Each row of a before or after table is a point. The points were changed in one or more steps. Then noise was added and the rows were shuffled. The steps act on how far a point lies along the listed directions, d1 being the first. Write out the steps. A step turns or swaps two directions, mirrors them in a line or flattens them onto one, adds a multiple of one to another, or multiplies one. Angles are multiples of 10 degrees, from the lower direction toward the higher: turns from -170 to 170, lines from 10 to 170 but not 90. Use the fewest steps. Two steps may share a direction if one is a turn and the other turns, adds or multiplies; they go together, in the order done. Otherwise the lowest direction goes first.
In the rows, 128 means zero.

Directions:
(1): [170 172 158]
(2): [171 123  76]
(3): [ 96 179  97]
Before (9 x 3)
[[149 133 223]
 [137 179 147]
 [219 121 200]
 [ 73  86 118]
 [116 134 164]
 [113 127 101]
 [ 98 111  69]
 [131 167 153]
 [105 125 153]]
After (9 x 3)
[[224 117 120]
 [112 156 191]
 [100 142 132]
 [153 149 144]
 [164 144 134]
 [ 65 140 154]
 [153 144  97]
 [206  48  94]
 [147 144  80]]
Steps: turn d1 and d2 by 100 degrees

Directions:
(1): [181 145 176 100]
(2): [135  53 148 132]
(3): [ 94 142 184 169]
(4): [ 82 125 145  68]
Before (8 x 4)
[[161  87 151 167]
 [104 120  91 166]
 [179 146 147 132]
 [137 197 140  81]
 [144 136 179 156]
 [131 158 127  80]
 [114  64 104 134]
 [146 172 134 123]]
After (8 x 4)
[[124 247 151 109]
 [ 99  67 119 128]
 [183  98 144 105]
 [185  98 144 155]
 [108  82  87 144]
 [178  16 135 132]
 [106 215 146 104]
 [150 160 132 117]]
Steps: add -1.5 times d4 to d2; turn d3 and d4 by -70 degrees

Directions:
(1): [ 69 122  57  96  86 102 136 113]
(2): [195  95  86 136  90 158  96  90]
(3): [112  66 176  84 119 152 166  85]
(4): [158 182 115  96 105 173 194 144]
(5): [174 135 155  98  91  44 136 130]
Before (13 x 8)
[[140 169 151  86 131 177 214 164]
 [122  95  63 143 117 105  94 112]
 [118 138  48 155  82  52  76 143]
 [ 36  99  85 121 123  74  84 122]
 [144 136 121 166 159 121  90 113]
 [ 61  86 134 120 148  89 119  92]
 [125 111 178 154 144  58 105 131]
 [ 51  72 101 123 137  87  97  86]
 [167  54 163 124 122  93  87  97]
 [ 48  66 105 100 104  55 107 136]
 [118  91 135 126 137  64  95 137]
 [129  69 172 172 136 107  79 102]
 [139 157 147  52 102 144 225 169]]
After (13 x 8)
[[142 168 150  84 130 173 213 163]
 [ 52  73 105 124 135  85  97  88]
 [ 37 101  85 123 122  70  84 122]
 [111  89 133 129 142  73  93 139]
 [146 137 124 162 156 117  89 110]
 [124  95  64 142 115 108  95 112]
 [135 156 145  52 102 151 224 170]
 [ 46  64 105 103 107  60 104 135]
 [119 111 175 159 148  70 104 128]
 [111 137  50 158  86  62  79 144]
 [ 60  90 137 117 148  87 117  90]
 [160  54 161 127 128 108  87  98]
 [126  68 173 173 135 109  78 102]]
Steps: multiply d5 by 0.7

Directions:
(1): [179 163 104 100  85 176 175  80 130]
(2): [151 137 132 206 168 123 176 115  74]
(3): [100 204 136 110  95  74 157 164 102]
(4): [169  68 155  73 128  79 162 129  93]
Before (8 x 9)
[[162 121 100 158 138 168 106 100 152]
 [139 100 130 147 158 120 126 152 149]
 [150 137 127 108  87 138 146 125 152]
 [111  60 142  38  91 142  75 146 201]
 [123 125 143 141 172 136 135  97 113]
 [ 80 200  77 189 140 190 133 105 150]
 [102 119 115   7  62 148  51 120 182]
 [169  89 120 120 127 152 161  92 108]]
After (8 x 9)
[[147 138 125 116  92 147 142 121 157]
 [134 109 126 153 158 125 123 154 151]
 [113  87 111  19  76 175  36 105 195]
 [138 136 101 157 124 184 138  94 131]
 [188  90 117 124 134 137 127 100 128]
 [ 97  64 124  74 101 187  48 131 228]
 [166  75 134  72 137  82 206 110  74]
 [119 131 143 138 170 130 139 101 110]]
Steps: add 0.3 times d2 to d3; multiply d4 by -1

Directions:
(1): [199 135  90 128  75 145 145 141 103  79 188]
(2): [163  47 130 106 150 124  72 165 125 177 163]
(3): [117  96 154  43 123  80 188 152 108 100 117]
(4): [106 121 153  98 123 216 163 144 194 136 162]
(5): [114  36 111 183 126 154 167 102 115  98  99]
(6): [ 72 116 100 159  63  74 132 167 172 143 158]
Before (9 x 11)
[[ 42 135 141 155 111 126 124 149 180 176 125]
 [224 124  64 140 106 122  75 129  73  97 189]
 [106 181 136 146 144 146 100  97 164 179  99]
 [ 50 135 119 163  95 126 113 122 192 181 104]
 [146 108 102 151 127 183 163  97 117 108 110]
 [207 104 126  55 172 119 107 137  95 109 164]
 [126 141 128 149  92 232 179  93 147  90 127]
 [ 73 188 158 169 111 140 131 170 213 166 152]
 [230  81 107 136 157 197 107 144 111 142 165]]
After (9 x 11)
[[194 134 124 129 152 122 105 106  40 111 109]
 [ 42 113 156  82 140 197 194 122 197 117 115]
 [165  78 118  97 125  74 139 122  82 130 108]
 [233  85 145 133 160 137 135 136  56  90 130]
 [ 89 155 122 105  85 135 237 153 177  91 129]
 [174 137 130  53  70 133 120 176 130 133 197]
 [ 52 113 102 175 104 144 173 120 201 104 137]
 [203 132 119  93 149 115 106  91  52 116  94]
 [134 166 123  75 104 114 135 160 147 150 153]]
Steps: swap d1 and d4; turn d2 and d5 by 160 degrees; turn d3 and d6 by 160 degrees

Directions:
(1): [152  59  55 114 148 181  95  96 129 117  94 164 146  79]
(2): [185 155 139 152 142 174 121 126 111  90  77  36 164 146]
(3): [206 133  92  80 112 104 156 212 127 149 147 141 172 126]
(4): [ 89  98 155 173 107  93  78 150 106 147 131 118 225  92]
(5): [172 168 163 180  91 139  94 151 174  75 120 190 110  87]
Before (11 x 14)
[[136 134 124 116 139  74 141 168  94 183 137  87 230 131]
 [136  56  74 118 110 123  72 187 141 144 124 181 220  91]
 [ 84 135 171 167  90  70 131 159 135 160 184 184 123 125]
 [143  85  57  93 176 230 103  51 127 105 103 112 107 126]
 [155 222 194  98 130  96 172 189 103 171 154  81 110 182]
 [149 180 158 124  94  79 158 188 153 151 134 128 122 147]
 [104 104 105 103 144 109 170 100  83 156 144  99 153 140]
 [139 121 197 108 103  79 125 183  89 167 172  91 216 113]
 [104 142 181 172 108  94 131 140 145 114 126 142 153 116]
 [147  84  52  54 182 122 177  79 116 168 105  87 146 148]
 [147  89  65 121 186 210 108  83 126 116  63  89 100  95]]
After (11 x 14)
[[136 113 106 123 121  74 115 170 131 173 149 191 203  77]
 [121 131 132 142 105 102 141 121 138 122 159 202 120  90]
 [177  35  48 128 124 171  54 174 135 117  85 164 244  74]
 [154 181 158 120 109  89 164 181 140 152 123  89 136 163]
 [ 87  83  70  99 173 160 122  91 135 155 114 157  65  96]
 [145  90 163 107 103  97 103 172 102 162 169 147 211  77]
 [129 225 202  93 118  69 183 195 112 187 181 118  89 178]
 [160 159 173 201 104 140 107 154 127 103 117  96 170 126]
 [116 118 155 156 130 119 135 123 122 121 102  92 178 124]
 [104  97  80  88 152 179 111  66 149 131 151 173  73 121]
 [146 123  99  98 121  84 149 118 186 141 149 236  87  90]]
Steps: add 0.7 times d4 to d1; turn d2 and d5 by -120 degrees

Directions:
(1): [149 138  81 118 170  63 155 125 175  88 116  86 103 108  92 150 199  62]
(2): [ 65 133  83 136  81 174 131 164  75 133 117  53 130 111  93 182 170 159]
(3): [ 71  63 133  82  67 106 113  81 159  84  45 151 107 124 116 132 108 127]
(4): [140 170 140  72 208 193 158 131 149  89  59  96 140 120 132 131  98 172]
(5): [141  89 137 124 158 120 140 122  35 151  87  86 105 176  84  60 108  82]
(6): [106 149 236 127 146 141  78  96  85  94 131 121 105  99 157 140 199 103]
Before (13 x 18)
[[ 80  79 151 160  65  52 101 100 113 111 158 113  74 113  97 140 207  80]
 [138 131 205 146 113 151 110 113 110 141 183 191 128 121 187 122 126 147]
 [108  65 132 118 134  95 126 119  65 126  96 110 125 147 101 106 134  79]
 [145 167  65 155 100 128 148 144 123 116 114  96 129 130 121 179 155 162]
 [ 89 127  64 148  79 141 121 146 142 125 136 126 131 116 115 162 176 143]
 [200 182 125 148 216 166 169 138 116 157 168 101 160 140 139 115 101 155]
 [133 159  56  85 213 128 203 187 157  86  39  52 130  95  95 121 133 138]
 [143  93 181 196 121  47  66 108  69 141 156 139 112 160 116  98 212  27]
 [173 223 154 139 221 183 116 160 116 155 169 105 152 100 164 141 114 182]
 [115 184 159 127 136 212 100 139 121 113 163 125 154 112 127 185 158 172]
 [108 109  53 106  94 161 146 146 119 132  71  96 155 133  64 162 122 160]
 [ 94 158 157 104 160 213 123 111 106 111  80  82 124 116 113 119 139 152]
 [106  94 110 113  94  31 114 119 231 105 148 166 116 104 139 157 178  63]]
After (13 x 18)
[[152 123 131 147 166  72 105 120  68 156 136  93  97 129 105  95 138  73]
 [193 127 112 139 196  95 165 106 123 139 136 104 127 153 106  94 115  88]
 [ 70 119 133 129 121 193 119 118  40 136  82  52 109 132  75 108 162 121]
 [ 59 135  43 161  52 166 121 167 101 139 142  91 137 115  96 177 196 155]
 [122 148  43 176  69 129 144 159  71 135 122  62 121 135  96 185 176 156]
 [142 132 145 140 123  65 108 141 213 146 205 196 137 117 175 133 141  88]
 [ 81 109 128 150  78 152  89 131  44 134 150  89 118 140  66 161 191 102]
 [ 75 114  31 126  65 194 143 177  61 158  86  51 159 133  44 183 144 175]
 [161 209 199 131 202 141  88 115 232  60 129 172 162  87 193 181 183 146]
 [ 80 176 156 138 111 154 114 134 171  91 171 111 121  70 150 204 192 185]
 [113 143 137  89 175 173 136 140 135  97  97 113 163 107 145 161 117 162]
 [130 120  52 140 172 112 190 208  40 154  83  31 117 140  65  84 142 105]
 [146 107 209 122 118 104 114  84 150 116 151 213 110 119 180 111 127 110]]
Steps: flatten d1 and d3 onto the line at 140 degrees; multiply d2 by 2; swap d4 and d5

Directions:
(1): [ 98 170 136 103 121  79 177 196 156  67 120 114 156 224 154 137 131 143
 169 108]
(2): [103 151 120 121 204  96 146  81  72  78  77  57 122  85 158 158 155 121
 103  89]
(3): [ 98 145 191 150  59 105 121 114 111  95 139 112  82 107  45 174 173 191
 140 135]
(4): [147 102 120 125 180  83 114 221 151 121 155 130 145  99  59 146 117 137
  43  95]
Before (10 x 20)
[[127 134 134 128 118 132 133  94 107 118 110 109 125 126 130 146 138 139
  141 117]
 [134 128 146 130 103 138 120 142 143 134 137 134 124 135  95 134 132 151
  143 133]
 [116 131 128 136 141 147 130  72 107 133 112 133 122 108 151 132 131 129
  142 136]
 [115 143 135 135 112 131 134  94 113 115 114 104 125 143 156 125 144 132
  164 135]
 [128 122 128 130 142 124 107 132 120 125 133 126 119  99 106 132 143 133
  110 115]
 [139 112 119 132 111 137 121 120 133 145 144 145 136 133 130 112 116 127
  130 139]
 [141 119 141 129 103 131 115 135 131 142 137 142 131 127  97 120 136 135
  126 140]
 [112 130 137 119 138 100 139 162 131 102 133 121 138 140 109 134 139 144
  122 103]
 [119 148 127 122 111 138 139 122 134 116 122 130 134 179 154 124 127 127
  167 142]
 [115 141 134 132 108 113 134 129 132 113 115 111 126 138 119 137 136 146
  145 132]]
After (10 x 20)
[[140  94 122 129 175 107 108 168 127 134 148 130 133  74  68 132 129 136
   58  96]
 [133 122 112 135 125 146 117  92 122 149 112 120 126 108 140 117 124 121
  138 142]
 [127 138 119 124 123 155 141  57  99 129  94 111 131 138 180 128 132 116
  165 127]
 [152 113 120 126 128 153 114 145 149 159 140 148 140 130 119 112 111 127
  128 133]
 [ 91 164 133 126 117 156 158  40 103 112  90 123 125 161 208 125 136 123
  209 145]
 [109 151 133 142  85 177 133   6  89 136  93 105 110 144 211 107 149 115
  216 162]
 [117 147 143 143  61 187 120  26 104 143 113 134  96 144 161 119 142 130
  203 175]
 [127 125 129 130  90 130 133 126 139 130 145 145 137 160 134 115 121 137
  151 141]
 [149 115 121 119 124 129 117 159 147 147 143 150 152 144 115 107 122 119
  118 133]
 [137 119 109 116 182 101 116 188 138 116 138 126 143 115 112 128 128 124
   83  96]]
Steps: turn d1 and d3 by 150 degrees; multiply d2 by 1.3; multiply d4 by 3
